Each row of a before or after table is a point. One or more steps were done to the points. Then noise was added and the rows were shuffled. The steps act on how far a point lies along the listed directions, d1 being the first. What was done? A step turns or swaps two directions, mirrors them in a line or flattens them onto one, adds a multiple of one to another, or multiplies one. Angles are multiples of 10 degrees, from the lower direction toward the higher: turns from -170 to 170, lines from 10 to 170 but not 90. Use the fewest steps. Two steps may share a direction if one is a turn and the other turns, adds or multiplies; they go together, in the order done. Otherwise the lowest direction goes first.

Directions:
(1): [-26, -8, 45]
(2): [-10, 52, 3]
Before:
[[27, 30, -11],
[-14, -5, -4],
[3, -8, 2],
[-11, 56, 32],
[7, -6, 9],
[-14, -1, 68],
[-20, 7, 29],
[-18, 25, 40],
[10, 5, -37],
[13, 41, -27],
[6, 12, -3],
[30, 82, -82]]
After:
[[0, -5, 7],
[5, 12, -2],
[-21, 117, -5],
[44, 17, -46],
[-2, 51, -8],
[17, 40, 7],
[33, -11, -36],
[-22, 28, 11],
[17, -17, -26],
[9, -7, 9],
[49, -42, -25],
[-11, -8, -8]]
Steps: mirror d1 and d2 in the line at 120 degrees

Directions:
(1): [44, 39, -3, 20, -31, 27]
(2): [1, -12, -61, 17, 27, 28]
(3): [59, -26, 1, 0, 22, -32]
(4): [-1, 2, -43, -30, -42, -32]
(5): [-15, 3, -5, 62, -10, -37]
Before:
[[3, -19, -34, -28, 23, 17],
[-7, -10, -20, -50, -1, 3],
[-13, -1, -1, -35, 32, 2],
[43, 19, 20, -43, -29, 3],
[9, 6, 18, -10, 3, -13],
[6, -10, 50, -48, 10, -21],
[6, -9, -46, -8, 22, 27],
[3, 60, -24, 13, -16, 67],
[14, -2, 13, 28, 9, -27],
[-11, 40, -63, 82, -49, -29],
[-3, -3, -46, 53, 3, 12],
[17, -29, -54, -12, 11, 22]]
After:
[[52, 42, 28, -39, -49, 14],
[22, 15, -11, -40, -24, 14],
[19, 43, -19, 7, -4, 45],
[-9, -8, 6, 25, 16, -23],
[1, 8, 20, -11, 1, -12],
[-2, -8, -57, 55, 9, 14],
[8, -7, -26, -27, 12, 22],
[-16, -4, 7, -39, 32, -5],
[26, -10, -48, -6, -7, 34],
[10, -5, -39, -8, 16, 28],
[-9, -9, 59, -54, 6, -23],
[40, 64, -89, 106, -61, -1]]
Steps: add 1.5 times d4 to d1; add 0.3 times d5 to d2; multiply d3 by 0.4

Directions:
(1): [18, -10, -7, 9, -7, 15, -52, -50, 49]
(2): [39, 34, 29, -19, -24, 22, -28, -11, -51]
(3): [2, -9, -19, 14, 57, 43, -36, 34, -17]
(4): [3, 25, -30, -25, -35, 51, 18, 31, 34]
(5): [-55, 34, -7, 33, -1, 31, 12, -41, -19]
Before:
[[26, -39, 42, -8, 6, -68, 4, -5, 14],
[10, 23, 19, -9, 8, 5, 4, 12, -41],
[-16, 2, 6, 11, 10, -7, 23, -4, -43],
[47, -25, 2, -37, 4, -27, -4, 32, 75],
[13, 16, 44, 3, -5, -6, -39, -51, -21],
[3, -40, -14, -3, -12, -21, 44, -12, 99],
[-8, 1, -13, -15, -20, 6, 40, 9, 55],
[-15, 15, -34, -8, -63, 22, 39, -40, 63],
[11, 12, 10, -8, -23, 54, -56, -32, 26],
[-40, 41, 5, -31, -46, 19, 47, -7, -15]]
After:
[[1, -39, 22, 21, -4, -78, 9, -73, 20],
[12, 27, 18, -17, 2, 11, 6, 19, -33],
[1, -12, 47, -29, -8, -65, 15, -9, -41],
[-26, 36, -11, -10, -44, 37, 41, -5, 46],
[-63, 35, -8, 33, 8, 26, 18, -58, 39],
[-46, -26, -8, 29, 4, -16, 49, -61, 73],
[17, -13, 32, 7, 1, 10, -69, -42, 7],
[18, -7, -2, -17, -7, -1, 24, 33, -16],
[42, 25, 24, -36, -36, 22, -29, -4, 19],
[-32, -14, 13, 22, 14, -32, 28, -31, 12]]
Steps: turn d4 and d5 by 160 degrees
